Each row is a point. The ring and each string are closed loops that go straight from each point to the next, and from the last back to the first. Before rounding, they use only three directions, however many columns there are. Count how often each string passes through the ring. Passing back the other way cancels.

Ring (8 x 3):
[[ 0.7  6.6 -0.4]
 [ 0.0  3.9 -2.1]
 [-1.8 -1.2 -2.3]
 [-4.1 -4.9 -0.7]
 [-4.7 -5.1  0.9]
 [-2.9 -1.9  2.7]
 [-0.2  3.3  2.8]
 [ 0.8  6.1  1.5]]
String:
[[ 0.8 -1.2  1.3]
 [-0.5 -2.8  2.7]
 [-8.4 -4.1  4.1]
 [-0.1 -0.5  4.0]
 [ 3.7  1.6  2.2]
 [ 0.4  1.6  1.4]
 [-4.5  3.8  2.6]
 [-1.9  6.5  2.8]
 [ 4.4  6.9  2.1]
 [ 1.0  9.2  1.4]
 [-3.0  8.7  0.1]
 [-1.3  2.6  0.1]
 [ 1.0  2.9  0.0]
 [-4.0  4.3 -1.5]
 [-1.8  5.9 -3.0]
 [ 1.7  4.2 -2.8]
 [ 2.9  2.0 -1.3]
 [ 2.9  1.1 -1.6]
 [-1.0 -1.4 -3.2]
 [-6.7 -4.0 -3.3]
 [-4.2 -2.0 -1.0]
 [ 1.3  0.1  0.2]
 [-2.0 -0.7  0.1]
 [-5.8 -3.4  0.0]
 [-7.9 -5.7  0.5]
 [-3.7 -1.3  0.5]]
Times through: 0

Ring:
[[-2.8  0.7  1.9 -2.8  5.2  1.1]
 [-5.1 -1.1  4.2 -2.3  6.4  2.7]
 [-5.7 -2.5  4.8 -2.0  6.0  2.9]
 [-3.7 -3.3  1.6 -2.7  1.8  0.6]
 [-1.0 -2.7 -1.8 -3.4 -1.4 -1.8]
 [ 2.0 -1.3 -4.0 -3.3 -3.1 -3.8]
 [ 2.9 -0.1 -3.5 -2.6 -2.0 -3.8]
 [ 2.4  1.0 -2.2 -2.2  0.3 -2.7]
 [ 0.1  1.6 -0.5 -2.7  3.0 -0.9]]
String:
[[ 1.6  3.5 -3.5 -4.2  1.5 -2.3]
 [-0.9  1.8  1.8 -1.8  5.4  0.5]
 [-2.2 -0.2  3.4 -1.1  5.5  1.2]
 [-1.4 -0.3  0.1 -2.9  2.3 -0.4]
 [-2.0  0.8 -1.3 -4.5  2.3 -0.3]
 [-5.2  0.6  2.5 -3.9  6.4  2.5]
 [-7.2 -1.6  7.9 -1.0  9.8  4.9]
 [-5.6 -2.3  6.7 -0.6  7.7  3.6]
 [-6.6 -3.1  7.7 -0.4  8.2  4.3]
 [-4.1 -2.4  4.2 -1.4  5.0  1.9]
 [-2.0 -1.0 -0.7 -3.7  1.3 -0.6]
 [-3.9 -2.3 -0.2 -4.3  1.2  0.2]
 [-5.1 -4.3  2.2 -3.0  2.0  1.2]
 [-4.3 -4.9  3.5 -1.5  2.3  1.2]
 [-2.1 -2.6  1.5 -1.9  1.8 -0.1]
 [-1.2 -1.6 -0.1 -2.7  1.0 -0.9]
 [-0.9 -2.3  0.4 -1.9  0.8 -0.9]
 [-0.2 -1.2 -1.8 -3.3 -0.5 -1.9]
 [ 3.0 -0.6 -7.8 -5.4 -6.1 -5.5]
 [ 4.5 -0.8 -7.1 -3.9 -6.1 -5.9]
 [ 3.4 -1.0 -2.9 -1.7 -2.4 -4.0]
 [ 0.7 -1.0  0.0 -1.5  0.9 -1.6]
 [-0.1 -0.4 -1.5 -3.1  0.5 -1.6]
 [ 0.1 -0.4 -0.8 -2.5  1.1 -1.4]
 [ 1.2  0.9 -3.8 -4.1 -0.8 -2.8]
 [ 3.6  3.0 -5.1 -3.9 -0.9 -3.9]
 [ 1.8  2.3 -3.5 -3.8  0.5 -2.6]]
Times through: 4
String (25 x 6):
[[-2.5 -3.4  2.9 -1.0  2.5  0.5]
 [-4.2 -4.5  2.1 -2.5  1.5  0.8]
 [-5.7 -4.2  2.6 -3.2  2.6  1.7]
 [-6.1 -3.4  3.1 -3.3  3.8  2.3]
 [-3.4 -1.4  0.3 -3.8  2.2  0.4]
 [-3.1 -1.6  2.2 -2.3  3.6  0.9]
 [-6.2 -3.1  7.2 -0.5  7.6  3.9]
 [-7.9 -3.4  8.3 -0.8  8.9  5.0]
 [-7.7 -3.1  6.5 -2.0  7.6  4.4]
 [-5.0 -2.1  2.4 -3.3  4.0  1.8]
 [-2.0 -1.4  1.1 -2.3  2.5  0.0]
 [-4.5 -3.4  5.0 -0.9  4.9  2.2]
 [-2.8 -2.4  2.0 -2.0  2.7  0.5]
 [-1.6 -1.6 -0.8 -3.4  0.5 -0.9]
 [-1.8 -2.1  2.0 -1.5  2.6  0.1]
 [ 0.1 -3.1 -2.3 -3.0 -2.5 -2.6]
 [ 2.7 -1.9 -7.1 -4.9 -6.6 -5.4]
 [ 3.1 -0.6 -8.1 -5.6 -6.4 -5.6]
 [ 0.7 -0.9 -2.8 -3.4 -1.3 -2.6]
 [-0.8 -1.3  0.6 -2.0  1.7 -0.7]
 [ 1.9 -1.9 -2.0 -1.9 -1.9 -3.1]
 [ 3.3 -1.5 -6.0 -3.8 -5.4 -5.2]
 [ 3.0 -1.3 -7.5 -5.2 -6.4 -5.5]
 [ 0.7 -1.1 -4.5 -4.6 -3.0 -3.3]
 [-1.2 -2.2  0.5 -2.2  1.0 -0.8]]
Times through: 4

Ring (9 x 9):
[[ 2.9 -1.3 -4.0 -1.5 -1.8  7.1 -2.4 -0.1 -1.2]
 [ 3.2 -1.9 -3.4  2.6 -2.5  1.8 -2.9 -0.3 -0.7]
 [ 2.9 -2.7 -0.4  6.3 -1.9 -5.1 -2.1  1.2  0.9]
 [ 1.8 -1.7  2.4  6.3 -0.9 -6.7 -1.2  2.4  2.6]
 [ 0.7 -0.5  4.5  4.3  0.4 -5.4 -0.2  3.6  3.8]
 [ 0.8 -1.4  4.3  0.1  1.6 -1.2  1.2  4.7  3.1]
 [ 1.5 -2.8  2.7 -2.0  1.7  1.5  1.6  4.8  1.6]
 [ 2.7 -3.8 -0.9 -4.2  0.8  6.3  0.8  3.5 -0.7]
 [ 2.8 -2.5 -3.1 -3.9 -0.5  8.4 -0.9  1.4 -1.3]]
String, 27 rows:
[[  2.5  -2.0  -2.9  -6.4   0.1  11.2  -0.4   1.9  -1.3]
 [  1.0   0.8  -0.5  -4.8   0.2   9.1  -0.7   1.8   0.9]
 [  2.3  -2.8  -1.3  -6.5   1.1   9.6   0.8   3.2  -0.8]
 [  4.6  -8.8  -2.7  -6.8   1.8   7.7   2.7   5.2  -3.4]
 [  3.9  -6.5  -1.5  -1.8   0.5   2.6   1.0   3.9  -1.6]
 [  2.0  -1.7   0.0  -0.2  -0.2   2.3  -0.6   2.3   0.8]
 [  1.3   0.1  -0.8  -4.1   0.0   8.2  -0.8   1.7   0.6]
 [  1.3   0.7  -1.6  -4.4  -0.4   9.5  -1.3   1.0   0.4]
 [  2.2  -1.6  -0.8  -0.5  -0.5   3.3  -1.0   1.8   0.4]
 [  3.8  -4.1  -4.0  -1.1  -1.3   5.1  -1.3   1.1  -2.0]
 [  4.0  -3.9  -4.4   0.3  -1.9   4.1  -2.0   0.4  -2.1]
 [  2.9  -2.9  -1.4   1.4  -1.0   1.0  -1.2   1.7  -0.1]
 [  1.1   1.4  -0.1   0.9  -1.2   3.0  -2.3   0.6   1.8]
 [  2.5  -0.5  -1.8   4.7  -2.6  -1.0  -3.3  -0.4   0.7]
 [  5.7  -7.9  -3.2  10.3  -3.2 -10.1  -2.3   0.9  -1.9]
 [  5.0  -7.4  -1.6   8.2  -2.0  -8.8  -1.3   2.1  -1.1]
 [  2.5  -2.5   0.1   3.8  -1.1  -2.6  -1.4   1.8   0.9]
 [  0.7   1.9   1.2   2.3  -1.1   0.7  -2.2   0.8   2.8]
 [  2.2  -1.7   0.2   3.1  -1.0  -1.5  -1.4   1.7   1.2]
 [  1.3   1.1   0.4   3.7  -1.7  -0.6  -2.7   0.4   2.2]
 [  2.9  -1.5  -1.7   6.0  -2.7  -3.0  -3.2  -0.2   0.6]
 [  5.7  -6.5  -5.4   7.6  -3.8  -4.7  -3.3  -0.5  -2.8]
 [  4.1  -4.9  -2.9   2.8  -1.7  -0.4  -1.5   1.3  -1.4]
 [  1.9  -0.6  -0.7   0.5  -1.0   2.8  -1.6   1.2   0.8]
 [  1.2   2.2  -2.2  -1.9  -1.6   8.1  -2.9  -0.5   0.8]
 [  3.3  -1.8  -6.0  -5.0  -1.7  12.3  -2.2  -0.4  -2.7]
 [  3.9  -4.5  -5.1  -5.5  -0.6  10.6  -0.6   1.5  -3.1]]
Times through: 3

Ring (7 x 14):
[[ -0.1   0.1   2.7 -11.6  -4.6   3.9  -0.9  -2.3  -0.6  -0.6  -1.6  -0.3
    3.4  -1.6]
 [  0.1  -4.9   1.1  -7.9  -3.8   2.0  -1.5   1.1   1.4  -2.0  -0.9  -3.1
    4.7  -1.4]
 [ -2.2  -5.9   1.0  -0.5  -0.1  -2.0   0.2   3.8   1.6  -2.1   0.9  -3.6
    4.0  -0.7]
 [ -4.4  -3.7   1.8   4.2   2.7  -4.7   2.0   4.3   0.6  -1.3   2.2  -2.2
    2.5  -0.1]
 [ -6.1   0.7   3.4   5.0   4.5  -5.3   3.8   2.7  -1.3   0.1   2.5   0.3
    0.7   0.1]
 [ -5.3   4.0   4.8  -1.0   3.4  -2.0   4.1  -0.5  -2.7   1.0   1.1   2.2
    0.1  -0.6]
 [ -2.8   3.8   4.4  -7.9  -0.6   1.8   2.0  -2.6  -2.4   0.7  -0.6   2.0
    1.3  -1.3]]
String:
[[ -2.2   5.5   3.1  -7.7  -5.9   1.0  -1.3  -3.6  -2.2   1.1  -0.4   2.6
    1.4  -0.4]
 [ -0.4   3.2   4.7 -15.3  -2.8   6.1   1.2  -4.6  -2.3   0.4  -2.5   1.8
    2.4  -2.3]
 [ -1.1  -1.3   3.9 -10.1   0.7   3.6   2.3  -0.9  -0.8  -0.9  -1.4  -0.6
    3.0  -2.2]
 [ -2.0   0.6   2.3  -5.3  -3.4   0.1  -0.6  -0.6  -0.6  -0.3   0.0  -0.1
    2.6  -0.6]
 [ -0.3   1.1   1.2  -8.8  -8.5   1.7  -3.6  -2.1  -0.2  -0.3  -0.8  -0.1
    3.4  -0.5]
 [  1.8  -4.2   1.2 -13.5  -6.4   5.1  -2.5  -1.0   1.2  -1.9  -2.2  -2.7
    5.3  -2.0]
 [  0.2  -5.8   2.0  -9.4  -1.2   3.3   0.3   1.2   1.2  -2.3  -1.3  -3.3
    4.8  -2.1]
 [ -1.8  -2.7   2.2  -4.8  -0.9   0.3   0.5   1.1   0.3  -1.2   0.0  -1.7
    3.3  -1.1]
 [ -1.6  -1.6   0.8  -3.4  -5.2  -1.1  -2.3   0.8   0.6  -1.0   0.5  -1.5
    3.4  -0.2]
 [ -0.7  -7.9  -0.3  -2.1  -3.0  -1.2  -1.9   4.1   2.7  -2.8   0.5  -4.9
    5.2  -0.7]
 [ -2.0 -10.1   1.3  -0.2   4.2  -1.4   2.4   6.0   2.5  -3.3   0.7  -5.6
    4.8  -1.4]
 [ -3.0  -3.5   2.4  -1.3   1.9  -1.5   2.0   2.7   0.3  -1.4   0.8  -2.0
    2.9  -0.9]
 [ -3.7  -1.5   1.2   2.2  -1.5  -4.1  -0.3   2.6   0.3  -0.8   1.8  -1.3
    2.4   0.3]
 [ -5.4  -1.9   1.1   7.6   0.9  -7.0   0.7   4.5   0.4  -0.7   3.1  -1.5
    1.8   0.9]
 [ -6.8  -2.2   2.5   9.6   5.9  -7.8   3.9   5.4  -0.2  -0.7   3.6  -1.3
    1.1   0.6]
 [ -7.6  -1.5   3.9   9.3   9.3  -7.2   6.3   5.2  -1.0  -0.4   3.4  -0.6
    0.4   0.1]
 [ -4.8  -2.1   4.3   0.5   7.0  -2.1   5.5   2.8  -0.9  -0.8   1.2  -0.9
    1.6  -1.2]
 [ -4.2   0.7   3.2  -0.5   1.4  -2.3   2.2   1.0  -1.1  -0.1   1.2   0.2
    1.5  -0.4]
 [ -6.8   6.7   4.0   3.9   1.1  -5.4   2.5  -0.4  -3.1   1.8   2.5   3.4
   -0.8   0.7]
 [ -6.6   4.4   6.4   0.3   8.1  -2.2   7.2  -0.1  -3.5   1.2   1.4   2.8
   -0.8  -1.0]
 [ -4.4   0.7   5.5  -3.8   6.5   0.3   5.9   0.3  -2.1   0.0   0.2   0.7
    1.1  -1.7]
 [ -3.3   2.3   3.2  -3.5  -1.2  -0.8   1.0  -0.7  -1.5   0.3   0.5   1.0
    1.6  -0.5]
 [ -3.0   2.0   3.5  -5.0  -0.7   0.2   1.4  -1.0  -1.5   0.2   0.1   0.9
    1.7  -0.9]]
Times through: 5
